Every row gives one point. Each copy is the shape, with its points in the same order, turned, moved and blurred by noise. Is it also mirrored, or only turned?
In the rows, zero is written as 128.

Shape (8 x 3):
[[ 27  94  93]
 [161 157 116]
 [157 183 108]
 [105 179  57]
 [ 72  99 142]
 [162 191 187]
 [159 134 169]
 [137 159 115]]
Copy 1 (8 x 3):
[[ 38 170  29]
 [124 122 160]
 [102 138 173]
 [ 46 142 149]
 [109 158  57]
 [172 177 170]
 [173 148 125]
 [106 137 143]]
Copy 1 is: mirrored
Copy 2 (8 x 3):
[[ 60 145  39]
 [176 125 156]
 [193 155 151]
 [178 172  82]
 [ 70 128 104]
 [135 165 213]
 [129 113 191]
 [164 139 136]]
Copy 2 is: only turned
Copy 3 (8 x 3):
[[ 62 179  48]
 [177 104 118]
 [181  89  96]
 [172 124  35]
 [ 73 145 105]
 [146  38 145]
 [135  91 158]
 [154 107 101]]
Copy 3 is: mirrored

Shape (9 x 4):
[[194  59  84 143]
 [151 215 138 142]
 [199 122 100 141]
 [ 93 133 151 154]
 [170  85 130 170]
 [ 78 193  70  77]
 [145 185 136 122]
 [152 113  99  65]
 [ 80 101 188 218]]
Copy 1 (9 x 4):
[[209 176 126 159]
 [114  71 154  74]
 [193 132 147 125]
 [ 81 157 112 106]
 [157 180 152 138]
 [112  61  36  96]
 [126  98 129  72]
 [189 138  68  89]
 [ 44 204 159 128]]
Copy 1 is: mirrored
Copy 2 (9 x 4):
[[215  59 115 115]
 [ 95 179 165  97]
 [181 110 150  97]
 [106 139 100 164]
 [176  91 130 160]
 [ 92 163  57  57]
 [104 146 146  93]
 [119  76  98  68]
 [124 157 102 239]]
Copy 2 is: only turned

Shape (13 x 8):
[[100  63 104 163 125  52 138 150]
 [ 83  95 125 142 117  54  97 146]
 [160 152 110 143 143 159  76 144]
 [ 76  76 186  61  67 157 117 120]
 [173 190  64 120 173  98  95 209]
 [ 80  95 140  64 115 161 188 166]
 [ 98 122 133 119 104 162 159 110]
 [135  92  78 120 166  98 114  97]
 [204  62  70 201  77 134 145 182]
 [148  97 160  75 136  60 108 192]
 [171 125 167  70 157  35 197 172]
 [112 173 153 122 101 159 196 110]
 [157 143 182 117 155 163 137 214]]
Copy 1 (13 x 8):
[[168 102  79  98  73 168 130 192]
 [144 102  93 150 101 168 123 197]
 [126 109 105 108 167 163 100  89]
 [ 29 101 172 144  56 160 126 152]
 [146 113  69  75 232 138  88 141]
 [ 43  60 114  71  88 135 158 176]
 [ 50 103  88 117  73 142 155 120]
 [170  91  77 112  94 107 114 121]
 [156 177  79  16  92 207 101 125]
 [149 108 167 105 140 144 130 211]
 [142 105 143  65 149 104 213 230]
 [ 31 107  68 107 118 149 202 128]
 [ 87  85 138  57 190 193 164 144]]
Copy 1 is: only turned
Copy 2 (13 x 8):
[[ 71 119 144 174 153 172 200 125]
 [ 68 113 148 135 160 186 154 131]
 [180 152 106 101 142 135 112 126]
 [ 57  82 179 102 136  74  89  62]
 [174 157  72  93 191 139 150 216]
 [ 67 122 138 153 186  34 130  98]
 [ 95 157 125 155 130  83 106  93]
 [ 99 156  88 102 134 145 186  99]
 [198  89 124 200 100 119 214 133]
 [ 96 115 180  82 192 115 176 165]
 [ 68 187 189 101 175  79 201 198]
 [ 98 198 138 170 119  61  84 123]
 [180 161 170 124 209  69 122 146]]
Copy 2 is: mirrored
Copy 3 (13 x 8):
[[110  76 160 177 125  76  92 201]
 [120  76 170 124 115  92  69 189]
 [110 172 123 126 108 118  63  88]
 [194  24 120  97  88 129 124  88]
 [ 31 202 167  99 100  73  87 116]
 [123  58 142 129  81 124 194 101]
 [138  96  99 142  78 147 133 130]
 [ 95 114  92 134 162  97  94 161]
 [ 93 124 109 249  61  40  71 122]
 [140 106 181  89 115  25 117 128]
 [144 147 161  92  97  18 189 182]
 [152 137 104 128  41 165 161 147]
 [149 169 191 140  88  93 143  66]]
Copy 3 is: mirrored
Copy 4 (13 x 8):
[[107  43 125 140 115  39 127 170]
 [ 71  74 153 125 130  71 132 166]
 [136 141 102 137 106 164 141 137]
 [ 87 150 168  60 125  50 194  70]
 [122 106  40 102 141 183  92 194]
 [158 135 118  29 143  38 161 116]
 [157 158 141 100 119  59 133 103]
 [139  55 120 144 140 112 111 105]
 [138  87  32 161  17  63 150 151]
 [ 64  83  76  91 173  91 184 152]
 [102 100  31 110 231  40 148 151]
 [160 206 115 107 147  49 110 121]
 [150 167  66  93 149 112 204 183]]
Copy 4 is: mirrored
